Each wall is flat, endless, passes through zero and stands at right angles to its row. A trip goes straight from one point to another. Which walls does it cross, in order?
In the rows, 100 means zero.

Walls:
(1): 45,70,90
(2): 139,126,106
Trips:
146,117,60 to 86,143,102 => none
121,113,135 to 109,84,75 => 2, 1
117,159,143 to 75,114,94 => 1, 2
191,82,92 to 159,51,123 => none
97,140,86 to 64,183,124 => none
153,131,80 to 59,132,129 => 1, 2

Walls:
(1): 98,43,96,151,109,101,66,61,79,132,78,116
(2): 137,81,144,101,70,15,104,144,83,35,51,89
(3): 88,137,46,143,64,69,71,99,143,82,156,87
(4): 106,133,119,113,72,47,125,66,115,76,38,95
Trips:
60,119,113,127,79,83,54,78,68,88,125,109 to 79,74,105,87,151,112,128,93,51,108,111,141 => 4, 3
137,67,148,82,170,52,81,55,96,146,92,151 to 117,108,73,86,70,118,162,93,66,77,74,170 => 1
47,57,24,69,80,122,27,134,107,71,77,96 to 104,138,99,120,107,55,82,137,127,126,43,113 => 2, 4, 1
126,70,92,129,101,143,22,105,50,89,92,127 to 80,140,104,137,113,92,126,86,89,154,58,109 => 4
138,63,103,106,100,72,87,53,115,127,61,121 to 109,115,83,105,89,67,67,53,95,147,85,124 => 2, 3
115,107,94,128,145,102,115,141,119,30,109,108 to 85,66,38,61,80,112,185,94,176,97,68,117 => 4, 2, 3
79,108,111,111,154,70,110,53,128,104,136,105 to 76,77,20,87,59,95,90,58,78,33,147,96 => 4, 1
110,36,148,103,80,63,70,113,88,125,103,93 to 51,144,108,79,92,186,38,74,109,119,137,195 => 2, 3
77,79,91,94,150,85,139,187,141,130,123,93 to 155,121,59,79,102,133,108,72,91,138,178,66 => 3
